Rows are points. A path goes straight from each point to the next, and from the last back to the first. The post is the endless flat space through its rows: a point in 2 columns, a line in 3, a plane in 4, and so on, so that a path can go around it. Count how often the path circles the post. Going back the other way cancels.

Post:
[[ 12   9  15]
 [-22 -31  -5]]
Path (16 x 3):
[[ 12  -4 -37]
 [ 13  14 -15]
 [ -6 -34  -9]
 [ 46   6  46]
 [-38 -60  11]
 [-52 -16  20]
 [-17  29  -1]
 [-22 -25 -30]
 [ 19  -2   5]
 [  9 -45  38]
 [ -1  -3  40]
 [-40  -6  32]
 [-17  28  -8]
 [-13 -16 -28]
 [ 15  -6  -1]
 [ 12 -40 -20]]
Times around: 2

Post (5 x 6):
[[  5 -18  17 -23  10 -39]
 [ -3 -14  13 -22   4  14]
 [  2  13 -29  -1   0  27]
 [-21   5  -2   3   3  34]
 [  2 -13 -22  -3 -14 -11]]
Path:
[[ 11  -2 -15  -6  23 -20]
 [ 23  -2 -23   5  -1  -6]
 [-21 -16   4  34 -39 -30]
 [ 33   2   2 -34   0 -13]
 [ 12  -6   9 -17   7  -1]
 [ 20 -29  21 -22  27 -28]
 [  7 -14 -10 -19   7  -3]
 [-12 -12  11 -36  25 -11]
 [ 13  12 -12 -37   3  30]
 [ 35   4 -11 -38 -18  -8]
 [ -3  -4  24   7   1 -20]
 [-24 -15  22   6  10  28]
 [-20 -39  19  -9  13 -10]
 [-20 -17 -19 -25  -2 -20]
 [-23   7   0 -17  -3  -4]
 [  3  31 -24   9  -3  21]
 [  8  -5  14 -14   6  15]
 [-21 -34  10   3 -11  30]
 [-19 -19  -7  -7  -1  60]
 [-21 -39  16 -38  -4  10]
 [-18  -5 -22  -4 -24   1]
 [-12   2  35 -20  -5  41]
 [ 15  15 -31  16  -1  -6]
 [  8   6  -1  -2 -11  12]
 [-20 -12 -19  12 -36  -3]
 [-17  -4  -6 -14  -2 -18]
 [-16  -4 -40  -6  14  12]
 [-11 -17 -15   4   5   9]
 [ 19 -11  -4 -24  -1  36]
 [ -8  12 -28  15 -20  33]
 [  7  34  -8 -33   7  -3]
 [-28  -2   7 -36   8   2]
 [-27 -14   5 -24  26   4]]
Times around: 1

Post:
[[-47   5 -16  19 -20 -56 -27   9  13]
 [ -7   7  10 -15   4  -1  47  50 -25]
 [-20 -12 -43  31  -5  18 -17  26  34]
 [ 20 -11  14 -38  -7 -54  -1   5  16]
 [-41 -22   8  -2 -39  42 -21  -6 -11]
 [-39  -9  25  40  11  14  24  53 -24]
 [ 19  -4  -8 -16 -16   3  50 -32  -8]
 [  7  20  10  -9 -22 -26  -4 -18  16]]
Path:
[[-27 -51  18 -29 -25  -2 -28  -4  17]
 [  4  -6  47  34 -35  19   0 -15  12]
 [-49  -9  17 -12 -56   7 -23 -10 -40]
 [ 21 -19 -11  24  -1 -19  16 -59  11]
 [-15  -9  11   6  25  -2  45  19 -12]
 [ -5  11 -37  -5  -3 -13  -2  28  50]
 [-18   1   1  13 -17  -8   2  -8  51]
 [  1  -1  24  37  30  -6  33 -15  36]
 [-18  26 -35 -35 -35 -11  33  31  32]
 [-28 -23  -2 -11 -49  15  16 -33 -29]
 [ 32  19   6  -6   6 -19  30  19 -15]
 [  5  21 -11  54  32  -3  45  22  10]
 [  1 -54 -40 -60   5 -43   8  38  23]
 [-32  43 -27  -6 -29  21  24  34   2]
 [-16 -48  31 -23 -20  -6  20  10 -33]
 [ 16   9  16  59  16 -39   1  19 -11]
 [-21 -11   1 -41 -22 -31 -15   5 -23]
 [-44  54  -8  59  15  13  39  51  -7]]
Times around: 3

Post:
[[ -9  30  25  13 -16  23 -10  -3   1   5   4   0]
 [ -2 -23 -17  -2  18 -14   3 -29   5   9 -46   0]
 [ 18 -21  -5 -33 -25 -22  20 -33  19  -4 -17 -19]
 [ 16  -3  11   5   4  -2  25  -1  13  -9  21  14]
 [  1 -22 -15 -18  15  -5 -43 -23  15  35 -20  30]
 [-18  20   8   1  11  -5 -30   2   3   6  11 -19]
 [ 11 -12  26 -13 -13  20   5 -19   1   2 -20 -15]
 [-11  -2  -3  32  -2  13 -18  23  13   9   4  -3]
 [  8   1 -12  10  11   7   9   4  15 -11  -3 -17]
 [ -2   9  10   5  11  -1  13  16  28  -5  14  12]
 [  0   8  -2   1   0  -3 -16  -1 -13 -11 -19  -7]]
Path (32 x 12):
[[ -4  23  27   0  12  10   3 -12  -4   6 -29   0]
 [ 36 -17  19  -4 -17  14  -8  -5 -14   6   9 -34]
 [ 30  -1 -11  -8  17   6 -25 -22  38  18  11  10]
 [ 10 -12   7  -1  -2  -4  -9 -30  27  12 -28  -3]
 [ -5  14  -6 -21  29 -14  -9  -4  53  -7  28  33]
 [ -3 -18 -10   5  28  22   3  -5  30  13 -24  11]
 [ -2   7   1 -14  19   1   8  29  27 -11  11  -1]
 [  0  -9   9   2   9 -11  -3  -6  20  24   3  -2]
 [ 16 -11  17  24 -30 -19 -39  -7 -12  22   4   5]
 [ 29 -12 -16  11   6  26  26  -8  45  -6   6 -26]
 [-12  -6 -34  -8  39 -18 -11  21  25 -26   3   1]
 [-39  -7 -26 -11 -26  -7 -14 -15   2  14 -52   0]
 [-20 -20 -16 -29   4 -19  -9 -24   3  22 -29 -10]
 [-17  30  11   2 -25 -23  20 -18  27  15  18   6]
 [ 21 -10  29 -18  14 -10 -16 -16  26  24  29 -15]
 [ 15  13  46   6 -18   8  -5 -53  -7  15  -8   2]
 [-18   8  15  17  19   5 -11  10   5  -1   3   5]
 [ 17 -23  -6  -5  22  40   2  -3  26  11 -23  39]
 [ -4  13 -43   6 -10 -21 -17 -29 -12  14  -1  -8]
 [-26 -38 -37  21  -6 -21  -2   6  -5  14 -15 -30]
 [ -9  30  11 -19 -22 -12 -13 -40  30  49  10  28]
 [ 20  -4  13 -25   4 -18 -12 -50 -21   5 -13 -13]
 [  9 -26  21  -6   9   9 -15 -13  17  11  -6  -5]
 [ -9  -9  -2   0  22  20 -27  -1 -17 -15 -45  17]
 [ -6  13  -7 -29  15   7  20 -21   8   0 -16  39]
 [ 17   6 -27  -8 -21  -3  25 -11  24  -5  -7   0]
 [ 12 -23   5  13   5  -6 -12   1   7  27 -12  36]
 [ 27 -15  14   6   7   2 -34  -9   5  14  12 -12]
 [  7 -19  16   6  26  29 -22 -21  -8   4 -27 -10]
 [-26  18   9  10 -17  13 -11 -19 -10   2  -4 -10]
 [-26  -3   3   9  60 -13  20 -21   4   6 -32  26]
 [ 25 -12 -12 -34 -21  12  37 -15  41   4  11 -24]]
Times around: 5

Post (17 x 18):
[[ 15 -26  -7 -13  13  -6   8  20  14  26 -18  -4  18  12  11 -21  13 -16]
 [  3   5  -1  -1  -2 -32   8 -19   1 -28 -23  -6 -19  -8  13  14 -23  22]
 [ 13 -25 -14   1  -7  11  -9 -14 -21  11 -12   7  41  -2  -5 -37   7  -9]
 [ 14  18   4  -3 -21 -17  29   1  -5 -18 -25 -28 -23   3 -11  12 -36   9]
 [-10  44  37 -15 -20 -11 -13 -13   5  19  38  -4   7  -6 -14  16   4 -19]
 [ 27 -21 -28  -2  -2   9 -12  29  -9  13  -3  23  19  15  -3  -8   6 -19]
 [-12  26  11 -14 -14   9 -14  -4   7  15  -8  13  -4 -28 -16   4   2 -28]
 [-10   6  17   7  13  17  -5   8  11   1 -12  -1  22   1  13   3 -15 -24]
 [ -2  -6   1   7  10   0  15   5  -6 -10  -8  10  15  11 -13  -9  24 -22]
 [ -9 -20 -27 -11   0  46 -16  -2  -4  28  13  11   7  21 -18 -22  15   3]
 [ -9  -9   5  -4 -26 -10  -9  -5  10  -5  -8 -18  -1 -16 -18  41  -4   8]
 [ 16   1  29  10 -26  -1  -6 -15  -5  -3 -24  -6 -35  -4   0  18  -1  17]
 [ 19 -22 -19  15  18  16   0  -8   6  47   3  16  30   6 -13 -16   1 -19]
 [ 21   6 -15  14   5 -26  11   7 -11 -12 -11 -34 -18 -15   0  -4  -8  20]
 [ -2  23   5 -15 -12  -7  -3 -19 -19  13 -22 -14 -10  -3  -6  43   9  14]
 [-14  15  23  12 -25 -27   8   2   1   0 -18   1 -11 -12  -8  29 -12  43]
 [-13  31   7   6 -40   7  13 -20  17  10   9  -4 -13 -24   9  20   7   5]]
Path, 24 rows:
[[ 11 -33  31  45   5 -14  -4 -17 -14  25 -44  -4   0   6   6 -22   4  40]
 [-12  18 -21 -42  27  -3   5  38  17 -34 -37  -7   3  10   1   8   1 -33]
 [ 20 -14  -9  18  12  19   7  -9 -13 -26  -2  -1  16  -7   1 -25  -6  -4]
 [  7 -23  -9 -19 -33  -4  40  -9  15   5 -27 -20  14  -2  -7  11 -33  -8]
 [ 21   5   1  -1 -18   6  18 -22   1  19   6  -7 -13  21 -21 -29 -29 -34]
 [ 16   1 -54  -4 -12   2 -10  10 -25  -6  -9 -15   9   8 -13  -9 -34 -14]
 [ -2   7  21  20 -18  15 -18  -7   2 -39  -9 -31  14  -5  -5  12  -9  14]
 [ 37 -25 -29  14 -24 -22  18 -26   8   2   3   4  32 -48  -8  -3 -27  15]
 [  3  -2  35 -35  29   6 -11 -17 -29  -1 -41 -13   2 -13   3  18   7 -22]
 [  3  -2   5   8 -11 -20  -1  -2  -6  27   5  -7  -4   8  -9   1 -13  -4]
 [-14  21  -2  19 -13  24  14 -21 -17  -5 -17 -15  -4   6 -16   3 -14  15]
 [ 30  22  -6  20 -13  -8  -5 -25 -34  12   1   7  16 -12 -36  20   6  -8]
 [ -3  10  10   3 -32  14  13   8   7  29  40  29  34 -22 -15  -9 -22   1]
 [  8  12 -15 -30   7  -7  22 -15  20  19  22   2   1  -1  35 -18 -20   8]
 [ -2 -30  -1  -6 -14  35 -23   3  10  26  -2   1   7   1   3   5   2  11]
 [ -1   2 -14  20 -32   6 -12  52 -10   5  51  10  -3  -9 -32  10 -25  -9]
 [-36 -13  17  26 -11 -12  -2 -12  29  27 -21   9  23  -7  -1  21  -6   5]
 [ 10   4   7 -15 -21   8   2  -3  24   5 -28  -5  -9  21   4  29   6 -12]
 [ 18  -1 -18  -2   7 -10  -8  23   3  -8 -18   8   6 -43  -4  -2 -23   9]
 [ -1  -2  -2 -16   1  12   5 -14   1   1  -3 -25   0 -17 -17  31   8  12]
 [ 20   3  53  11  -6 -24  -9  12 -19  -7  25   8  60   4  16  30 -13 -14]
 [ 16  13 -33  -4  11   2  32 -25  -2  44  38 -16 -14  12 -11  16   6 -25]
 [-20 -18  12  10  -1 -14 -11  20  21  17 -31 -35 -12 -13  -5   9 -16   0]
 [-28   7  23 -16  -4 -16  16   3  10  14 -14 -11  19   1 -12  19   1 -22]]
Times around: 4

Post:
[[  3   5  23   0  10   2 -28  12  -8   2   9   9  16 -17 -14 -26 -21 -26]
 [ -3   1  11   8  -6   8   6   6  10  13   2  -7 -10 -15   1  17 -14  -9]
 [-19   4   6  -6  13  -3   5  15  24  -2  -7  -6  10 -13 -23  -5  -1 -24]
 [  0  -3   8  -9  -1 -25  -4   9   4 -16 -11  30   1 -14  -3  15  -2 -10]
 [ -9   3 -27  -3   8  -9  -4   6  -4   0 -15  11   0  -8  -5  11  -9  -7]
 [ -1   3   2  21  18  11  11  17   9   8  15  13  23  -8 -26  -7  32  -1]
 [  9   0  -5  12  12  21  10  14   1 -17   4  25  32 -35 -18  -7 -28 -18]
 [  5  -2  -7  -5   8  -9   0  -6  26  21  21  -4   9 -21  -3  -9  -7   4]
 [-12  -8   7   4  30   3   7  -1  41  -9  -2 -16   0  -6   9  24 -20   2]
 [ 20   4  18  10  15  10  24 -14 -11  -8  13 -12   3  10 -26 -19 -14   1]
 [ 24   5   4  15  -7   1   0  22 -15  20  -9   0  24   3 -10 -21  -9  -2]
 [ -8  13  11  -7  -6  -3  18  19 -16  19   3   5  -4  -7   2 -19  26  20]
 [  7   9 -10  13 -14  22  -1   6   2  16  19  -4  32  18 -15 -27  16  35]
 [  9   9   9 -16  -6  11  13  18 -10  22  -6  18 -11   1   2  -2  24 -10]
 [ -4  -5  -5 -11   2  -6   4  26  -3  12  -5  21 -10 -10 -15 -10   1  10]
 [-26 -19 -11  -1  -9  -3  50  33 -60  -1  19  -1 -13  20  22  12  -1  21]
 [ -9   6  -1  -8  15  -6  -6  -7  19  14   2  -8  25  -5 -13  18 -26   0]]
Path:
[[-26  -6  -9 -10  -8 -19  19  41 -23  12 -23  11  25 -12  -8   9 -13  -1]
 [-22 -10 -18 -14 -14   8  13  31  -4  -2 -11  14   1  -6  -3  24  -5   7]
 [ -3  15  14  -3  21   6  -4   1  11  20  -1 -21   6   0  -8  15 -13   3]
 [ -3  19 -29  -4  33  -8 -18  -7   1  22  10  -5   5 -11 -10 -23 -15  18]
 [-20  11   6   9  40  13  -1   8  38  -5  -4   0 -21   6 -38 -26  11 -24]
 [  5  -2 -24  13  15  31  15  -5 -26  22  24  -5  14   0   1 -10 -24  28]
 [-11  -4  -9  -6  12  -7  -9  30  19  30 -23  -5   7 -17 -16   3  -3  -9]
 [  5  -7  -5 -35  -8 -24  -2  10 -11   6  15   4  23   2  -9  -9 -19  14]
 [-31  18   2 -17  19  -8   4  -9 -22 -13  47  12   6 -23 -24  -2  -2 -11]
 [-18  15  14   4  -3 -22  32  -9  -3   9  35  19  13 -17 -16  12   3   7]
 [-30   3   7  -2  27  15   4   0  12  20  20 -14   2 -10 -21 -27  -3   9]
 [ -8 -12  -3  11  32   9   7  11  23  34   7 -36  17   5 -12  -8   8  -9]
 [ -7 -13 -35  -9  -8  -4 -39  12 -16 -21  16   8  10   6 -18 -30  -6  24]
 [  1  21 -11 -27   9   1  26   0   4   7  -5   4 -17 -13 -14   8  -8  13]
 [-18   7   5  -8   5  -7  -1   5  -6  -9  12  14  -4   2  -7  15 -28  -2]
 [ -2   5 -21  -6  13 -16 -10  -1  30  19 -30  -7  12  -2   9  -3 -19  -5]
 [-20   9 -24  -5  21  30   2  18   0  27 -33 -48   5   4 -10 -44 -25 -22]
 [-33  -6 -22 -19   7  -5  18 -19  26  28  25 -21  -5 -25  -8  12 -25  10]
 [-18   0 -23  13  14  45  41  22  -5  16  22  -1   8 -26 -12 -33 -45  21]
 [-10  -2  33  11   5 -30 -13  23  11  -5  -4   1 -24  18 -15  13 -21 -14]
 [ 26  -9 -20  -3   2  16  23  14  -7  25  21   3  21  -6  -1  21 -36   1]
 [-11   6   7   8   1  14 -29  20 -38   2  -7 -20  11   9 -20 -14  -7 -12]
 [  2   1  22   4 -12   5  15  20 -25  24 -18 -15  11  18 -17  -9   7  -8]
 [  3 -10   7  14  15  15   6  -2  18 -19  -9  23  -8 -17  -7  -7 -17  -3]
 [ -1  -3  -1  17   6  -5  43  15  -2  23  -1 -25  11  15 -12  17 -27   5]
 [ 17   2  12 -35 -14  -9   2  23 -11   6  13  42  -7 -32  11 -10 -20   4]
 [  1  13  13 -20  -6 -16 -42   6 -10   9 -12  -7  -3  22 -13 -31  -3   9]
 [-10 -10  49  -2  17 -19  25  15  -7  11  11   3 -11 -10 -38  16   5 -25]
 [  1   9  -3  20  -2  -4  -4  -3  27  13   9 -11  47  -8  -2 -23  13  16]
 [ 17  -2  -6  22  -6  14   7  10 -22   9  11  34  22 -20   6   9 -23  -7]]
Times around: 1

Post (17 x 18):
[[-26   3 -10  -7  10  -7  -8  -4   3 -22  12  -7   3 -11  12  -5  12   5]
 [ 13   3   4  10 -17  -4  -8  -2  11 -12   6  -4 -39  -1   7  20  -1 -10]
 [ -9 -10 -15   1  -6   6   1  -3  -7  -1 -10  -8   4  15  15 -15 -11  18]
 [  3 -11  23  -4 -29  -1  11   0 -14  -1  -5  27  10 -11   4 -21  -8 -16]
 [ -6  -8 -21  23 -17  18  18   7 -18  13  15 -14 -14  -5 -12  13 -14  -3]
 [ -6   4   3   8   4   0  -9   8  -3 -11   3   1   1  19   6  -3   7  -5]
 [  0  19 -16 -10  -7  14  13  -3  -6  -2 -16   6  -3 -17   5   1 -11  -2]
 [  0 -19 -17   2   8   6  18  -8  -7  18  -1  -9 -11  13  -4  -7 -11   2]
 [ 12  -6  15   8  12   8   1  11   7  -1 -17  12 -12 -20  -1  -2   0   8]
 [ -1 -23   8  -4   8  -1   9  -6 -12  13 -10  24  -5  -2  -3 -24 -27 -10]
 [  0  -6  30  -7  -2 -14  -7  -8   9 -12   5   6  18  -2 -12  18  -2   2]
 [ -9 -11 -12 -10   1  15 -12   1  15  20 -23 -10  -5 -14   3  21  -2   6]
 [  1  16 -10 -22 -25  22  -3  -2  13 -20  -2  -1  -6  12 -25   8  -8  -9]
 [-11 -23 -13   0 -15 -12  12   6   7  24  -7  10  20  -8  11  -5 -24  -6]
 [ -3  15   1   4 -16   9  -4 -12  18   5 -18 -10 -15  10   3   1  -7   7]
 [ -5  -3   6  -9  20  -7   5   9  -9  -5  -1 -15  13  -7 -19   3 -10 -12]
 [ -4  14   2   0  -4  -1  -7  11  -2 -13 -20  11 -16 -24 -11   7  10   6]]
Path:
[[-23 -20 -19 -12  -5  11  -5 -11  17  -8   9  -6  10 -24 -22   6  -2  12]
 [-20 -11 -30   9   7  -6 -13   4  -1 -16   2 -10 -34  24  13  -3  -2 -15]
 [-23 -32  25   8   0 -20   6   5 -13  11   0  -3   6 -28   8   2  -7  -5]
 [ -9 -19 -11 -27 -15 -24  21  -4   4  14  -9   2  60  24 -10  -6 -26  12]
 [-15  15  -2  -2  -4  12 -13  -1   0   6  -1   6   5   2  22  20  -4   7]
 [ 10   6   4  -8  -3  23  34  -7 -14   3   4   2   1 -10 -18  11 -17 -14]
 [ -1  -6 -29 -14   4  11   3  -8  30   9 -17 -13  -5   7  15   4  12  -6]
 [ 16  -7 -28 -10   2   7   1  -6  15 -29  24  -2 -38  12 -25  18   1   6]
 [ -3   4   1  19   6  19  21  -3 -21  22  17 -11 -15   6 -20 -27 -15 -14]
 [-10 -16  13   2  11 -27   1  -1  -1  24 -13   9  14  -1  23  -1   4   5]
 [ -1  -2 -27  -7 -11   1  -4   7  16  -8 -22  21 -25 -13  29  -3  -4   3]
 [ 11 -11 -18 -26  -6  14  -4  -3  19  -7 -20  14  -9 -21   3  15   7  -5]
 [  8  -5  10   6  -8   8  -8  -9  -2   6 -10  -6 -23   5   2 -19 -20 -14]
 [  6   2  -2 -25  -8  22   5 -16   2   3  -5  -3 -10 -16 -12   3 -27   2]
 [ 11   3  -8  -8  15  -6  -7  15  19 -16  14  -7 -34   0 -24  33  12 -10]
 [  3   0  -6   5  -7   5 -16  12  12  17 -19  -1 -18  19   5   1  -7  -9]
 [  0   5  -4   6 -14   8   0  -8 -12  -3 -12 -10  -2   2  -9  -4 -14  10]
 [ -2 -26  23  21  15 -18  -1   8 -17  -1 -12  14  -8   2   5  -5   6  -5]
 [-12  -7   9  13 -14 -13  -2  10 -11  -3  -7  -7   6   0   5   5  -4  11]
 [  0 -27 -17  -2   3 -14  53 -28   6   7   9  -7  -1 -14  -4 -13 -28  17]
 [ -7   5  23 -21   3 -10 -28  -2  12  -9 -37  -3  15  -9 -36  15   6  -9]
 [  4  -4   3 -10 -11   3 -22  -5  -1 -17   3  11 -15   5 -13  26  -3  -2]
 [ 11   5   3  -1  -7  15   1 -16  -8   0  -6   1  -3 -16  -4   3 -10  -2]
 [-16 -25  -5  11 -26   2  18   6   0  24 -25 -16  19  -4  17 -37 -18 -13]
 [-17  -8 -21  13  -6   2   9  -1  12   2  -6   8 -11  -7  10   0  -8  19]
 [-22  14 -12   5  -9   3 -11  30   9   7 -21   4  -2 -10  -2   2   7  -7]
 [  2   1   5   6 -12   1 -11 -23  -5  -6  22  15 -12  14  -9   8  -3  11]]
Times around: 0
